Each row of a before or after table is a point. One or more steps were done to the points. Then noise was added and the rows were shuffled. The steps act on columns, c1 being the first. What was done? A step turns or swaps two columns, mirrors them in a line or flattens them onto one, adds a multiple of one to another, or multiplies or shifts one. Angles are multiples of 10 degrees, from the lower column toward the higher: turns from -170 to 170, lines from 10 to 170 but not 90. Use the fewest steps. Two steps may share a column if one is a turn and the other turns, adds or multiplies; they go together, in the order done. Otherwise the lowest column goes first.

Before, 12 rows:
[[ 0.63 -0.16  0.01]
 [ 0.45 -0.11 -0.41]
 [ 0.07 -0.17 -0.16]
 [-0.16 -0.02  0.26]
 [-0.35 -0.53 -0.71]
 [-0.30  0.14 -0.61]
 [-0.16 -0.04 -0.46]
 [ 0.03 -0.06  0.32]
 [ 0.46  0.05  0.27]
 [-0.01 -0.58 -0.95]
 [ 0.04  0.05  0.29]
 [-0.18 -0.13 -0.23]]
After, 12 rows:
[[-0.21  0.03  0.20]
 [-0.48  0.00 -0.41]
 [ 0.04  0.01 -0.18]
 [ 0.41 -0.01 -0.22]
 [ 0.72 -0.01 -0.32]
 [-0.02  0.02  0.31]
 [-0.53 -0.01 -0.10]
 [-0.22 -0.02  0.22]
 [ 0.61 -0.02 -0.74]
 [ 0.28  0.00 -0.08]
 [-0.08  0.01 -0.62]
 [ 0.62 -0.01 -0.27]]
Steps: mirror c1 and c3 in the line at 110 degrees; multiply c2 by 0

Before:
[[-0.25 -0.01 -0.24  0.25  0.22  0.10 -0.13 -0.09  0.15]
 [-0.59  0.35  0.16  0.50 -0.18 -0.01  0.55  0.25  0.20]
 [-0.22 -0.57  0.06 -0.25 -0.11  0.02  0.52  0.00  0.43]
 [-0.48 -0.33  0.22 -0.21 -0.24 -0.56  0.00  0.68  0.14]
 [-0.33 -0.27 -0.24  0.05 -0.45  0.12 -0.23  0.64  0.08]
 [ 0.27  0.13  0.15 -0.35 -0.17 -0.13 -0.28  0.04  0.06]
 [-0.39 -0.54  0.00  0.56  0.15 -0.15 -0.15  0.05 -0.38]
 [ 0.29 -0.24 -0.42 -0.37  0.03 -0.59 -0.07 -0.06  0.50]
 [-0.03 -0.54 -0.39  0.00 -0.07 -0.35 -0.24  0.10 -0.43]
 [-0.08 -0.01  0.52  0.60  0.04 -0.65  0.34  0.21  0.54]
 [ 0.24 -0.10 -0.17 -0.30  0.18 -0.07  0.38  0.29  0.45]
 [ 0.35  0.19  0.45  0.24 -0.26 -0.69  0.09  0.09  0.48]]
After, 12 rows:
[[ 0.37  0.19 -0.73  0.84 -0.15 -0.39 -0.04  0.37  0.48]
 [-0.40 -0.54 -0.01  1.15  0.04 -0.19  0.00 -0.74 -0.35]
 [-0.05 -0.53  0.17  0.60 -0.08 -0.41 -0.37 -0.70 -0.43]
 [-0.24 -0.57 -0.26  0.36 -0.17  0.41 -0.17 -0.88  0.43]
 [ 0.27 -0.22 -0.03  0.24  0.12 -0.43 -0.59 -0.44  0.49]
 [ 0.23 -0.10 -0.13  0.32  0.25  0.25 -0.32  0.13  0.46]
 [-0.24 -0.01  0.27  0.85  0.14 -0.02 -0.09 -0.09  0.15]
 [-0.08 -0.01 -0.87  1.23  0.02 -0.16 -0.06  0.20  0.54]
 [-0.49 -0.33 -0.44  0.41 -0.39 -0.37 -0.10  0.20  0.15]
 [-0.33 -0.27  0.33  0.65 -0.55 -0.12 -0.03  0.26  0.07]
 [-0.59  0.35 -0.39  1.11 -0.38  0.43 -0.09  0.76  0.20]
 [ 0.30  0.12 -0.04  0.25 -0.09 -0.31  0.17  0.23  0.03]]
Steps: add 0.3 times c1 to c5; add 1.5 times c2 to c8; turn c6 and c7 by -50 degrees; turn c3 and c7 by 130 degrees; shift c4 by 0.60

Before, 11 rows:
[[-0.29 -0.13  0.23  0.03 -0.32  0.67  0.33 -0.16 -0.44 -0.29  0.26  0.04
  -0.42  0.71]
 [-0.31  0.10  0.09 -0.19  0.05  0.12  0.04 -0.41 -0.17 -0.07  0.07  0.21
  -0.34  0.71]
 [-0.54 -0.16 -0.06 -0.32 -0.16  0.53  0.56 -0.38 -0.43  0.02 -0.16  0.43
  -0.20  0.49]
 [-0.55 -0.22  0.01 -0.02 -0.31  0.30  0.35 -0.59 -0.08  0.07  0.14 -0.13
  -0.09  0.38]
 [ 0.49  0.01  0.40 -0.01  0.29 -0.02  0.68 -0.05  0.50  0.09 -0.10 -0.06
  -0.05 -0.08]
 [ 0.60  0.07  0.51 -0.57 -0.09 -0.30  0.64 -0.16  0.52 -0.38 -0.03 -0.13
   0.00 -0.23]
 [ 0.26  0.18  0.49 -0.59  0.04 -0.04  0.55 -0.03  0.12  0.33 -0.27 -0.46
   0.12  0.06]
 [-0.22 -0.09  0.00 -0.07 -0.46  0.13  0.20 -0.10 -0.37  0.23  0.02  0.21
  -0.46  0.24]
 [ 0.09 -0.31 -0.03 -0.42 -0.04 -0.02 -0.29  0.57 -0.35  0.35  0.19  0.20
   1.20  0.17]
 [-0.16 -0.22  0.30 -0.70 -0.04  0.27 -0.43  0.68  0.17  0.53  0.15  0.24
   0.92 -0.12]
 [ 0.23  0.01  0.26 -0.16 -0.12  0.03  0.33 -0.04  0.39 -0.26 -0.59 -0.22
   0.00  0.09]]
After (11 x 14):
[[-0.15 -0.65  0.01 -0.04 -0.14  0.11  0.16 -0.14 -0.35  0.28 -0.12  0.21
  -0.48  0.19]
 [-0.50 -0.39  0.02  0.00  0.01  0.35  0.36 -0.64 -0.07  0.02 -0.13 -0.12
  -0.06  0.09]
 [-0.11 -0.72  0.26 -0.70  0.14  0.32 -0.42  0.65  0.16  0.51  0.08  0.27
   0.92 -0.14]
 [ 0.55  0.37  0.46 -0.59 -0.12 -0.25  0.70 -0.15  0.51 -0.36  0.02 -0.10
  -0.04 -0.12]
 [ 0.27  0.16  0.24 -0.18 -0.08  0.06  0.30 -0.04  0.44 -0.22 -0.35 -0.24
   0.00  0.32]
 [-0.24 -0.05  0.25  0.04 -0.03  0.64  0.31 -0.15 -0.47 -0.33 -0.25  0.02
  -0.39  0.27]
 [ 0.52  0.19  0.43  0.00  0.11 -0.01  0.69  0.02  0.47  0.08 -0.02 -0.03
  -0.04 -0.03]
 [-0.29  0.19  0.06 -0.20 -0.10  0.05  0.09 -0.43 -0.20 -0.01 -0.31  0.22
  -0.38  0.42]
 [-0.54 -0.19 -0.08 -0.38  0.07  0.58  0.51 -0.38 -0.39 -0.03 -0.31  0.48
  -0.18  0.36]
 [ 0.25 -0.17  0.47 -0.52 -0.09 -0.06  0.52 -0.05  0.15  0.35 -0.19 -0.47
   0.14  0.24]
 [ 0.07 -0.53 -0.08 -0.44  0.29  0.02 -0.26  0.56 -0.31  0.38 -0.03  0.15
   1.19 -0.02]]
Steps: turn c2 and c5 by -60 degrees; add -1 times c10 to c2; flatten c11 and c14 onto the line at 130 degrees
